Each row is a point. The points of each table are mixes of a few directions, plus a little noise. Count the directions of each table, and those that both share. Where both have some left over, give the other angles between the two spaces (their principal angles), to ten degrees, smallest first.

First:
array([[ 2.32,  0.99],
       [ 1.35,  0.56],
       [-4.05, -1.64],
       [-2.26, -0.90],
       [ 2.55,  0.98]])
Second:
array([[ 1.38, -3.42],
       [-1.90,  4.66],
       [ 1.12, -2.75],
       [-0.65,  1.61],
       [-0.02,  0.05],
       [-0.62,  1.51],
       [ 0.68, -1.67]])
Directions: first 1, second 1, shared 0; angles 90

First:
array([[ 2.39, -2.73, -1.75,  0.72,  2.16,  2.84],
       [-0.02,  0.06,  0.01, -0.01, -0.01, -0.06],
       [ 2.12, -2.40, -1.58,  0.63,  1.92,  2.46],
       [-1.51,  1.75,  1.13, -0.43, -1.39, -1.83],
       [ 1.01, -1.13, -0.72,  0.31,  0.88,  1.16],
       [-3.90,  4.46,  2.84, -1.14, -3.51, -4.60]])
Second:
array([[ 0.34,  0.16,  0.79,  0.50,  0.63,  0.57],
       [-1.08,  1.68, -1.02,  2.59,  2.63, -0.60],
       [ 1.24, -1.48,  1.56, -2.51, -2.60,  1.08],
       [-2.20,  2.40, -2.49,  3.97,  4.22, -1.65],
       [ 2.00, -1.46,  3.09, -1.74, -1.77,  2.17],
       [-0.40, -1.24, -1.72, -2.85, -3.16, -1.36]])
Directions: first 1, second 2, shared 0; angles 70

First:
array([[ 0.62,  2.85,  0.34,  3.67, -0.48, -5.28, -2.42,  0.76,  3.68],
       [-0.68, -1.33, -0.28, -2.69,  0.80,  2.94,  0.43, -0.85, -2.57],
       [-0.45,  1.43,  0.23,  0.99,  0.36, -1.63, -2.27,  0.59,  1.23],
       [-0.16, -2.76, -0.16, -2.08, -0.19,  4.38,  3.53,  0.53, -1.66],
       [ 0.45,  3.04,  0.18,  3.04, -0.19, -5.20, -3.15,  0.15,  2.97],
       [ 0.25,  0.87, -0.25, -0.23,  0.38, -1.17, -1.39, -1.60, -0.90],
       [ 0.50, -0.89, -0.73, -2.03,  0.27,  0.88,  0.87, -3.01, -3.06],
       [-1.86, -2.89,  0.60, -2.04,  0.62,  6.38,  2.24,  3.84, -0.35],
       [ 1.39,  0.83,  0.13,  2.53, -1.25, -3.07,  0.93, -0.04,  2.28],
       [ 0.08, -1.08, -0.19, -1.29,  0.05,  1.67,  1.25, -0.62, -1.31]])
Second:
array([[ 1.10, -2.50, -0.44,  0.61, -2.55, -2.94,  1.06, -0.59,  2.67],
       [ 1.63, -4.27, -1.56,  1.18, -3.35, -3.16,  2.23, -3.33,  1.82],
       [-1.57,  4.23,  1.74, -1.22,  3.06,  2.64, -2.30,  3.88, -1.11],
       [ 0.03,  0.10,  0.26, -0.07, -0.19, -0.42, -0.18,  0.68,  0.67],
       [ 0.82, -2.48, -1.33,  0.76, -1.44, -0.85,  1.51, -3.12, -0.37],
       [-0.52,  0.87, -0.25, -0.15,  1.38,  1.94, -0.17, -0.92, -2.28],
       [-1.53,  4.04,  1.56, -1.15,  3.05,  2.77, -2.17,  3.42, -1.41]])
Directions: first 3, second 2, shared 0; angles 30, 40

First:
array([[-0.19, -2.79,  2.32,  1.61,  0.83, -1.14, -0.90,  0.42, -0.20,
        -0.32, -0.99, -0.17,  0.11, -1.71],
       [-0.12, -6.61,  1.45,  0.90,  0.79, -1.70,  2.98,  2.85, -0.55,
         0.23, -2.32, -2.54, -0.81, -2.19],
       [-4.99, -2.85, -0.61, -3.67,  1.07, -2.44,  1.34,  1.71,  1.63,
        -1.61, -0.84,  2.16,  1.79, -1.38],
       [-0.41,  2.46, -0.33, -1.43, -2.80,  0.75, -1.24, -2.96,  0.56,
         0.90, -0.89,  0.73,  1.92, -1.75],
       [ 2.13,  2.59, -0.89,  2.07,  0.96,  1.60, -0.19, -0.87, -0.49,
         0.37,  2.37, -0.44, -2.31,  2.73],
       [-4.21, -0.20, -2.76, -2.98,  0.32, -0.79,  2.18, -1.51,  2.27,
        -0.28,  1.14,  1.64,  0.06, -0.21],
       [ 5.34,  2.46,  2.33,  4.99,  0.70,  1.92, -2.95,  0.00, -2.18,
         0.54,  1.05, -1.49, -1.96,  2.10],
       [ 2.31,  4.95, -1.37, -1.35, -1.65,  1.70, -1.39,  0.49, -1.02,
         0.25,  0.41,  0.37,  1.06,  2.37]])
Second:
array([[-2.14, -2.04,  2.80,  1.88,  0.81, -1.49, -0.73, -2.11, -0.06,
         0.94, -0.36,  3.41,  0.80, -1.76],
       [ 1.75, -0.97,  0.63,  2.92, -0.08, -1.57,  2.10, -7.39,  1.31,
         2.33, -2.17,  0.81,  1.15, -4.04],
       [-0.41, -1.32, -0.95,  0.81,  0.36, -0.18,  1.32, -3.22,  1.46,
         1.29,  0.34, -0.59, -0.40, -1.10],
       [ 3.47,  4.93, -0.69, -2.13, -1.69,  3.25,  1.09,  1.49, -0.26,
        -1.61, -3.09,  0.02,  1.36, -0.51],
       [-2.33,  0.23, -1.29, -0.95, -1.56, -2.78, -0.11, -1.41, -0.20,
        -1.07,  3.38, -2.26, -2.74,  0.97],
       [-1.37,  2.51, -1.10, -3.24, -0.03,  4.81,  0.26,  4.16,  0.96,
        -1.42, -0.71,  1.45,  0.27,  1.14],
       [ 0.28, -1.50,  0.90,  1.31,  0.38, -1.67, -0.63, -0.69, -0.64,
         0.52,  0.27, -0.25,  0.07,  0.04],
       [-1.29,  0.65, -0.44, -1.72, -0.53, -0.74, -1.95,  4.90, -1.76,
        -1.99,  2.55, -1.61, -1.55,  3.25],
       [-0.98, -0.51,  0.44,  0.15, -0.84, -3.76, -1.89,  1.02, -1.96,
        -1.10,  2.94, -2.17, -1.80,  1.94],
       [ 1.10, -2.88,  1.26,  2.92,  1.51, -0.77,  0.87, -3.88,  0.90,
         2.52, -1.64,  1.33,  1.50, -2.38],
       [ 1.42,  0.74, -1.22, -2.02,  1.57,  5.34, -0.24,  6.89,  0.30,
        -0.60, -1.40, -0.07,  1.27,  2.42]])
Directions: first 5, second 5, shared 1; angles 30, 40, 40, 80

First:
array([[-1.82, -1.41, -1.81,  0.07, -1.92, -0.04, -2.07,  3.67, -3.46,
        -3.46, -1.90,  4.41, -3.03, -4.18, -0.53,  3.38, -0.78, -1.18,
         0.85, -0.76],
       [ 0.64, -0.89, -0.27, -1.27,  0.54, -1.69, -2.32, -4.18,  3.03,
         2.61,  2.26, -3.56, -1.42, -0.88, -2.81,  0.44,  2.28,  1.45,
        -2.86, -1.10],
       [-0.49,  2.91,  0.77,  1.51, -0.14, -0.58, -0.81,  5.21,  2.50,
        -1.98,  0.74,  0.52,  0.17,  1.25,  3.26, -0.98, -2.73, -2.24,
         0.60, -0.49],
       [-0.30,  1.51, -0.05,  1.09, -0.77,  0.45,  1.63,  3.45,  0.97,
        -0.81, -1.72,  0.93,  2.80,  2.63,  3.02, -2.44, -2.85, -1.10,
         2.31,  1.11],
       [ 1.25, -0.59,  0.92, -0.39,  1.18,  1.50,  3.42, -3.88, -1.30,
         2.27, -0.48, -1.31,  2.75,  2.46, -0.36, -1.82,  1.24,  1.58,
         0.62,  1.52],
       [-0.84, -3.76, -3.38, -1.26, -2.80,  0.55,  1.47, -1.84, -2.46,
         1.03, -5.13,  1.90,  2.52, -0.41, -1.71, -0.78, -0.49,  1.73,
         2.61,  1.92],
       [ 0.94, -2.33,  0.66, -1.06,  1.35,  1.93,  2.55, -5.30, -4.78,
         1.38, -0.26,  0.28, -0.09, -0.81, -2.61,  1.29,  3.25,  2.04,
        -0.27,  0.81],
       [ 0.13,  3.67,  2.97,  2.03,  1.85,  1.03,  0.73,  4.86, -0.80,
        -3.06,  2.28,  1.55, -1.02,  0.87,  3.59,  0.47, -1.36, -2.58,
         0.22, -0.66],
       [ 0.59,  0.58,  0.35, -0.33,  0.59, -1.18, -1.15, -1.69,  3.28,
         1.71,  1.82, -2.84, -0.04,  0.77, -0.57, -0.81,  0.63,  0.47,
        -1.61, -0.59],
       [-0.13,  0.32, -0.18, -0.40,  0.11, -1.94, -3.44, -0.30,  3.04,
         0.33,  2.39, -1.87, -2.61, -1.71, -1.28,  1.27,  0.80, -0.17,
        -2.47, -1.74]])
Second:
array([[-1.94,  1.23, -0.62, -0.65, -1.02,  1.70,  3.17, -2.70,  2.69,
         1.95, -2.26,  0.20,  3.57,  0.04, -1.46,  3.07, -0.87, -2.67,
        -3.77,  2.17],
       [-1.73,  1.11, -0.58, -0.54, -0.89,  1.63,  2.97, -2.52,  2.51,
         1.89, -2.13,  0.14,  3.25,  0.11, -1.19,  2.86, -0.87, -2.57,
        -3.53,  2.08],
       [ 0.59, -0.35,  0.21,  0.15,  0.27, -0.48, -0.86,  0.70, -0.72,
        -0.61,  0.58, -0.11, -1.00, -0.05,  0.32, -0.82,  0.22,  0.70,
         1.06, -0.56],
       [-0.20,  0.11, -0.07, -0.05, -0.10,  0.20,  0.29, -0.29,  0.31,
         0.23, -0.24,  0.01,  0.35,  0.01, -0.19,  0.31, -0.06, -0.24,
        -0.38,  0.27],
       [ 1.00, -0.66,  0.34,  0.31,  0.53, -0.84, -1.71,  1.39, -1.41,
        -1.09,  1.23, -0.09, -1.92, -0.06,  0.74, -1.67,  0.40,  1.42,
         2.03, -1.17],
       [ 3.20, -2.00,  1.09,  1.08,  1.53, -2.84, -5.17,  4.37, -4.32,
        -3.26,  3.73, -0.32, -5.79, -0.22,  2.25, -5.04,  1.35,  4.41,
         6.21, -3.49],
       [ 1.44, -0.91,  0.48,  0.53,  0.76, -1.35, -2.44,  2.06, -2.07,
        -1.55,  1.73, -0.11, -2.68, -0.09,  1.12, -2.35,  0.68,  2.10,
         3.01, -1.62],
       [-2.26,  1.43, -0.76, -0.80, -1.15,  2.05,  3.80, -3.16,  3.05,
         2.30, -2.69,  0.19,  4.20,  0.15, -1.61,  3.63, -1.03, -3.14,
        -4.53,  2.66]])
Directions: first 4, second 1, shared 0; angles 70

First:
array([[-0.55, -1.96, -2.44, -0.57,  0.20,  0.33, -0.35, -1.98, -0.40,
        -0.69, -1.50,  1.53, -1.49, -0.70,  2.46, -3.15, -0.44,  0.90,
         0.20,  0.38,  0.07,  1.10, -0.60,  0.40,  1.31, -0.55,  1.65,
         0.36, -1.31,  0.44,  0.20, -0.27],
       [ 0.86,  1.13, -1.68,  3.39,  0.31,  3.31,  3.62,  0.13,  0.40,
         6.60,  3.84,  0.96,  0.31,  0.60, -3.51,  5.09, -2.26, -4.49,
        -0.09,  3.25, -1.04, -5.11,  0.33,  1.62, -0.94,  3.35, -0.66,
        -0.73,  1.55, -2.65, -1.39, -0.16],
       [ 0.75,  1.36,  2.06, -2.85, -0.33, -2.83, -2.71,  2.54,  1.18,
        -5.02, -3.17, -1.08,  1.89, -0.14,  0.10, -1.10,  1.18,  2.63,
        -0.77, -1.85,  1.57,  2.16,  1.81, -2.84,  1.45, -0.98, -0.73,
         1.20,  0.78,  0.84, -0.15,  1.06],
       [-1.95, -0.98,  0.58,  2.04, -1.02, -1.39,  1.13, -0.89, -2.42,
        -0.12,  1.89, -0.58,  1.15,  1.76, -0.89,  1.05, -2.28,  0.23,
         1.76, -0.17, -0.59,  1.40, -0.31,  2.03, -4.23, -0.17, -1.53,
        -2.25, -0.32,  0.77,  1.08, -0.08],
       [ 2.26,  0.32, -4.08, -0.24,  1.30,  3.74,  1.02, -0.28,  2.48,
         3.82, -0.93,  2.61, -1.53, -1.69, -0.05,  0.17, -0.36, -2.58,
        -1.69,  3.07,  0.23, -4.11,  0.69, -0.96,  4.89,  2.54,  2.12,
         2.18,  0.71, -2.40, -2.17,  0.10],
       [ 2.24,  2.75,  2.32, -2.67,  0.48, -0.67, -2.03,  3.31,  2.70,
        -2.08, -2.04, -1.25,  1.17, -0.91, -0.96,  0.74,  2.62,  0.62,
        -1.81, -1.15,  1.19, -0.60,  1.54, -3.29,  3.06, -0.06, -0.35,
         2.04,  1.56, -0.40, -0.99,  0.74],
       [-3.67, -2.43,  3.41,  2.41, -0.76, -1.07,  0.77, -3.31, -4.16,
         0.26,  4.11, -2.34, -1.95,  1.19,  1.85, -1.08,  1.61,  1.07,
         2.50, -2.91, -2.28,  3.66, -4.29,  4.14, -6.68, -3.72, -0.60,
        -3.57, -2.94,  2.97,  3.47, -1.90],
       [ 0.06, -0.16, -0.20, -1.48, -0.11, -1.34, -1.31,  0.42,  0.30,
        -2.74, -2.13,  0.21,  0.50, -0.21,  0.83, -1.65, -0.01,  1.63,
        -0.21, -0.57,  0.87,  1.48,  0.81, -1.18,  1.23, -0.50,  0.13,
         0.67, -0.09,  0.53, -0.06,  0.51]])
Second:
array([[ 0.45, -0.69, -2.27, -2.45, -0.04, -1.34, -1.86,  0.30,  0.86,
        -3.62, -4.16,  1.30,  0.53, -0.62,  1.73, -3.27, -0.90,  2.05,
        -0.41,  0.17,  1.53,  1.62,  1.72, -1.98,  3.10,  0.05,  0.95,
         1.54, -0.10,  0.10, -0.69,  0.95],
       [ 0.23, -0.36, -1.31, -1.45,  0.10, -0.69, -1.15,  0.12,  0.51,
        -2.13, -2.37,  0.74,  0.28, -0.32,  0.99, -1.83, -0.52,  1.16,
        -0.37,  0.08,  0.97,  1.00,  1.02, -1.10,  1.69, -0.02,  0.60,
         0.89, -0.05,  0.07, -0.34,  0.62],
       [ 0.35, -0.65, -1.97, -2.18, -0.09, -1.31, -1.73,  0.22,  0.76,
        -3.38, -3.87,  1.33,  0.52, -0.66,  1.53, -2.94, -0.92,  2.03,
        -0.43,  0.14,  1.33,  1.52,  1.62, -1.78,  2.82, -0.03,  0.86,
         1.36, -0.06,  0.16, -0.67,  0.87],
       [-0.84,  1.14,  3.80,  4.08,  0.00,  2.32,  3.17, -0.39, -1.36,
         6.38,  7.14, -2.35, -0.88,  1.10, -2.88,  5.45,  1.59, -3.71,
         0.83, -0.19, -2.68, -2.78, -3.12,  3.35, -5.24,  0.00, -1.61,
        -2.71,  0.13, -0.32,  1.10, -1.57],
       [ 0.32, -0.47, -1.52, -1.61,  0.02, -0.97, -1.38,  0.23,  0.61,
        -2.52, -2.83,  1.01,  0.32, -0.47,  1.13, -2.23, -0.70,  1.55,
        -0.36,  0.11,  1.04,  1.13,  1.17, -1.37,  2.06, -0.06,  0.61,
         1.11, -0.02,  0.19, -0.49,  0.63],
       [ 0.32, -0.49, -1.58, -1.66,  0.01, -0.90, -1.36,  0.18,  0.54,
        -2.63, -2.94,  0.89,  0.43, -0.34,  1.25, -2.20, -0.68,  1.53,
        -0.28,  0.26,  1.14,  1.12,  1.18, -1.46,  2.20,  0.01,  0.64,
         1.10,  0.01,  0.19, -0.46,  0.56],
       [ 0.51, -0.95, -2.70, -2.84, -0.03, -1.58, -2.30,  0.35,  1.00,
        -4.54, -4.96,  1.77,  0.60, -0.63,  1.99, -3.82, -1.02,  2.62,
        -0.71,  0.26,  1.88,  1.97,  2.08, -2.45,  3.62,  0.12,  1.08,
         1.87, -0.06,  0.31, -0.75,  1.23],
       [ 0.27, -0.49, -1.56, -1.59, -0.05, -0.96, -1.32,  0.24,  0.55,
        -2.53, -2.89,  0.97,  0.41, -0.34,  1.18, -2.28, -0.61,  1.50,
        -0.28,  0.05,  1.10,  1.19,  1.23, -1.32,  2.00,  0.06,  0.63,
         1.04, -0.03,  0.10, -0.42,  0.74],
       [-0.23,  0.36,  1.14,  1.27, -0.01,  0.76,  1.09, -0.10, -0.41,
         2.04,  2.30, -0.75, -0.38,  0.33, -0.94,  1.77,  0.54, -1.27,
         0.33, -0.03, -0.88, -0.86, -0.96,  1.00, -1.68,  0.03, -0.39,
        -0.80, -0.02, -0.18,  0.26, -0.52],
       [-0.95,  1.51,  4.73,  5.25,  0.10,  2.92,  4.04, -0.50, -1.76,
         8.04,  8.84, -3.07, -1.05,  1.31, -3.55,  6.87,  2.07, -4.62,
         0.99, -0.22, -3.31, -3.44, -3.80,  4.27, -6.59, -0.05, -2.08,
        -3.29,  0.16, -0.45,  1.36, -2.14],
       [-0.66,  1.05,  3.10,  3.41, -0.01,  1.88,  2.68, -0.34, -1.27,
         5.15,  5.85, -2.04, -0.77,  0.83, -2.40,  4.47,  1.34, -3.09,
         0.66, -0.19, -2.17, -2.26, -2.48,  2.73, -4.30, -0.01, -1.41,
        -2.22,  0.05, -0.26,  0.89, -1.31]])
Directions: first 4, second 1, shared 1

First:
array([[-0.01, -2.81, -0.88,  0.16, -1.46, -0.75,  4.77, -1.36, -2.51,
        -1.44,  1.69, -3.85, -1.24, -0.02,  1.56, -1.30, -0.08,  1.17,
         0.34,  4.55, -1.55, -0.92,  0.81, -1.76, -0.14,  3.83, -0.51,
        -1.91, -4.30,  0.72,  1.72,  0.83],
       [-0.59, -2.89, -2.00, -0.99, -0.64, -0.61,  3.53,  0.42, -2.10,
        -1.53, -0.82, -3.80, -1.42,  1.09,  0.59,  0.19,  0.36,  0.01,
         1.89,  1.84, -0.35,  0.34,  1.95, -1.30,  0.39,  2.68, -0.49,
        -0.64, -3.21,  0.19,  0.93,  1.81],
       [-0.58, -2.39, -2.48, -0.64, -0.73, -0.34,  1.91,  1.88, -1.27,
        -2.18, -0.29, -1.43,  0.19,  1.09, -0.30, -0.81,  2.48,  0.18,
         0.84, -0.02,  0.71, -0.97,  0.98, -0.94, -0.45,  0.67,  0.18,
        -0.50, -0.59,  0.46,  1.46,  1.48],
       [ 1.83,  7.46,  6.42,  1.32,  1.32,  1.12, -6.67, -2.11,  3.92,
         4.52,  1.34,  4.26, -0.44, -4.12,  0.44,  2.23, -5.40, -0.18,
        -3.37,  0.45, -1.47,  2.43, -3.41,  1.66,  0.43, -3.32, -0.58,
         3.37,  4.36,  0.92, -1.78, -3.74],
       [-0.75, -1.83, -2.79, -0.60, -0.35, -0.01,  0.45,  2.73, -0.43,
        -2.10, -0.81,  0.17,  1.01,  1.53, -1.02, -0.89,  3.37, -0.17,
         0.72, -2.11,  1.66, -1.10,  0.81, -0.25, -0.62, -0.89,  0.62,
        -0.11,  1.19,  0.22,  1.06,  1.41],
       [ 0.25, -1.97, -0.27,  1.45, -1.59, -0.46,  3.47, -1.85, -1.46,
        -1.28,  3.64, -0.84,  0.84, -0.49,  1.19, -3.03,  1.27,  1.85,
        -1.66,  3.40, -1.05, -2.89, -1.00, -1.00, -1.04,  2.04,  0.30,
        -2.97, -2.27,  0.47,  1.69, -0.56],
       [ 0.63,  3.75,  3.54,  0.53,  2.10,  0.50, -3.98, -2.78,  2.29,
         3.98, -1.08,  2.96, -0.12, -0.90, -0.28,  2.09, -3.81, -1.15,
        -0.37, -2.22, -0.43,  2.22, -1.08,  2.25,  1.33, -1.70, -0.08,
         1.00,  1.20, -1.96, -3.70, -2.06],
       [ 0.62,  3.96,  2.87, -0.64,  1.40,  0.65, -4.09,  0.05,  1.98,
         2.62, -1.68,  1.16, -1.41, -1.49, -0.18,  3.12, -3.60, -1.25,
        -0.07, -0.90, -0.44,  3.18, -0.41,  0.88,  1.03, -1.77, -0.74,
         3.27,  2.21,  0.34, -1.55, -0.96],
       [-0.11, -1.19, -1.26, -1.27, -1.22, -0.24,  1.99,  2.37, -1.38,
        -2.05, -0.15, -3.56, -1.90, -0.43,  0.58,  0.62,  0.20,  0.29,
         0.79,  2.96, -0.50,  0.71,  1.26, -2.07, -0.18,  1.60, -0.88,
         1.30, -0.95,  2.41,  2.72,  1.60],
       [-0.51, -2.41, -2.29,  0.09, -0.83, -0.32,  2.19,  0.89, -1.17,
        -1.95,  0.71, -0.64,  0.81,  1.08, -0.17, -1.71,  2.73,  0.58,
         0.21,  0.14,  0.61, -1.89,  0.44, -0.73, -0.73,  0.69,  0.47,
        -1.48, -0.70,  0.15,  1.23,  0.89],
       [-0.87,  0.28, -1.06,  0.60,  2.06,  0.43, -3.57, -0.16,  2.03,
         1.45, -2.13,  5.57,  3.46,  2.60, -2.47, -0.52,  2.63, -1.39,
         0.60, -8.00,  2.81, -1.12, -0.38,  3.24,  0.18, -3.80,  1.68,
        -1.34,  3.12, -3.83, -3.88, -0.62]])
Second:
array([[-0.36,  0.84,  1.02,  0.63,  0.65, -0.42, -1.08, -0.55,  1.56,
         0.60,  2.12,  3.69,  2.38,  1.25, -1.39, -2.02,  2.78,  1.13,
        -0.63, -3.81,  1.67, -1.90, -1.65,  0.91, -0.76, -1.61,  0.60,
        -1.00,  3.00, -1.46, -1.61, -0.22],
       [-0.21, -2.43, -0.97, -0.56, -1.52, -1.59,  3.58,  1.24, -0.95,
        -2.06,  3.32, -2.10, -0.23,  0.59,  0.09, -3.13,  3.01,  2.17,
         0.31,  2.35,  0.32, -1.92,  0.01, -2.15, -1.49,  2.19, -0.36,
        -1.31, -0.27,  1.56,  3.37,  1.71],
       [-0.23, -2.56, -2.30, -1.20, -0.72, -1.31,  1.53,  2.00, -0.68,
        -0.81, -0.91, -2.55, -1.22, -0.03,  0.05, -1.02,  0.34, -0.58,
         1.35,  2.10, -0.17,  0.33,  1.54, -1.04, -0.45,  1.26, -0.01,
        -0.67, -1.10,  1.05,  3.44,  1.47],
       [ 0.99,  0.62,  0.57,  1.15, -0.89, -0.21, -0.77, -0.56,  0.36,
         0.77,  1.35,  0.47,  0.03, -2.71,  0.99, -1.41, -1.67,  0.01,
        -2.33,  3.75, -1.47, -0.70, -1.16,  0.04, -0.80, -0.29,  0.49,
        -0.93, -0.06,  1.54,  2.94, -1.85],
       [-0.57,  2.82,  3.67,  0.73,  0.06,  0.82,  0.89, -0.94,  0.56,
        -1.86,  5.67,  3.17,  2.30,  2.15, -1.05, -0.80,  4.95,  4.50,
        -1.11, -4.47,  2.06, -2.75, -2.98, -1.09, -0.82, -0.65, -0.98,
         1.57,  4.16, -0.25, -4.45,  0.77],
       [ 0.56, -1.28, -0.69,  1.05,  0.13,  1.28,  1.43, -3.88, -2.50,
         1.42, -3.91, -3.38, -1.95, -1.48,  2.57,  3.05, -5.90, -2.55,
         0.35,  4.23, -3.29,  2.33,  1.89,  1.13,  2.23,  2.55,  0.03,
        -1.52, -7.26, -1.36, -1.55, -1.88],
       [-0.31,  2.18, -1.11, -2.40,  1.83,  1.38, -4.84,  3.97,  1.11,
         0.75, -6.97, -0.16, -1.86,  0.23, -1.21,  5.61, -2.26, -3.63,
         2.35, -3.85,  1.12,  4.84,  2.41,  1.12,  1.75, -3.05, -0.38,
         4.96,  2.35,  0.18, -1.48,  0.94],
       [ 0.16, -0.14, -0.20,  0.58,  0.48, -0.01, -0.75, -1.23,  0.34,
         1.20, -0.85,  0.90,  0.47, -0.26,  0.01, -0.23, -0.99, -0.82,
        -0.26, -0.36, -0.31, -0.03,  0.04,  1.13,  0.28, -0.43,  0.62,
        -1.18, -0.78, -1.19, -0.53, -0.96]])
Directions: first 4, second 5, shared 3; angles 30
